Each row is a point. Examples show where two turns around zero, p and q, send a point. Write where each new point lands after one turn and then the other. Backwards means that the second turn is done in reverse. Each puzzle has new turns, and all numbers are rounded.

Turn p:
[-48  30] -> [-56   6]
[-5  0] -> [-5 -2]
[ 23 -52] -> [ 43 -37]
[31 22] -> [19 33]
Turn q:
[-54   5] -> [-53  13]
[37 23] -> [40 17]
[ 17 -28] -> [ 13 -30]
Where do these land?
p, then q backwards: [ 45 -17] -> [47 11]
p, then q: [-23 -27] -> [-14 -33]
q, then p: [-22  44] -> [-34  36]

Turn p:
[ 36  23 -43] -> [ -2  30 -53]
[-39 -25  -1] -> [-32 -18  28]
[-33 -41  31] -> [-11 -44  41]
[-12 -44  27] -> [ -2 -48  22]
[18 54  2] -> [30 48 -8]
[ 30  33 -15] -> [ 18  32 -30]
Turn q:
[  2 -32  14] -> [  0 -29  20]
[-12 -62  36] -> [-15 -53  47]
[ 26  60 -26] -> [ 29  52 -37]
[ 13  -7 -26] -> [ 12 -13 -24]
[-20  40  41] -> [-16  48  33]
[-10   0 -39] -> [-11  -6 -38]
Where do these land?
p, then q: [-48  -3  44] -> [ 3  2 65]
p, then q: [ 5 29  2] -> [16 24 -5]
p, then q: [-21 -33 -30] -> [-47 -16   0]
q, then p: [ 64   7 -16] -> [ 25  -4 -61]

Turn p:
[ -9 -52   4] -> [  0 -49  21]
[-17 -40  27] -> [-15 -32  37]
[ 9 47  1] -> [  0  46 -15]
[ 39 -16   4] -> [39 -3 15]
[-23  61 -35] -> [-26  39 -58]
Turn q:
[-60   8  37] -> [-40  44  38]
[ 27  30 -33] -> [ 42   6 -30]
[ 14   6 -22] -> [ 16  -3 -21]
[ -6  -5 -24] -> [ -6   2 -24]
[-43 -27  37] -> [-52   7  35]
[ 69 -11   5] -> [ 43 -56   3]
Where do these land?
p, then q: [-27  35 -18] -> [ -6  36 -31]
p, then q: [ 33 -11  73] -> [23 -2 78]
p, then q backwards: [-36   1   4] -> [-21 -29   1]
q, then p: [-23 -27 -61] -> [-16 -27 -63]
q, then p: [ 35 -20  15] -> [ 15 -29  28]
q, then p: [ 18  22 -13] -> [29  8 -8]

Turn p:
[-12   8  -1  13] -> [-11  12  -1  10]
[-25  70   1  -9] -> [-27  62  -1 -32]
[51 67 19 52] -> [ 55  80 -24  16]
[-29 -58 -26 -28] -> [-36 -66   3  -1]
[ 14  -6 -21 -17] -> [  4 -17 -19 -17]
[ -5 -29   3  13] -> [ -1 -20   6  24]
[  6 -52  23 -24] -> [ 15 -50  33   0]
Turn q:
[-12 -10  10  13] -> [-16  -9  11   7]
[-30 -11  -9  49] -> [-52   3   2  27]
[ 21  -7 -50  -9] -> [  0  12 -51 -17]
[-69  34  32 -11] -> [-17  36  73  -9]
[ 41 -66 -18  13] -> [-13 -59 -53  -4]
[ 27  47  43 -28] -> [66  9 31 11]
[ 23  13  -8 -27] -> [ 32   8 -13 -14]
Where do these land?
p, then q: [-66  13 -20  42] -> [-55  46  33  22]
q, then p backwards: [  6  20  28 -55] -> [ 39   8  42 -30]
p, then q: [-38   7 -40   5] -> [-42  30   9 -19]
q, then p: [ 56  -1 -10 -36] -> [ 35 -31 -44 -21]
p, then q: [25  9 15 12] -> [ 23   1 -14  18]
p, then q: [ 16 -47  27  32] -> [ -9 -42 -14  46]
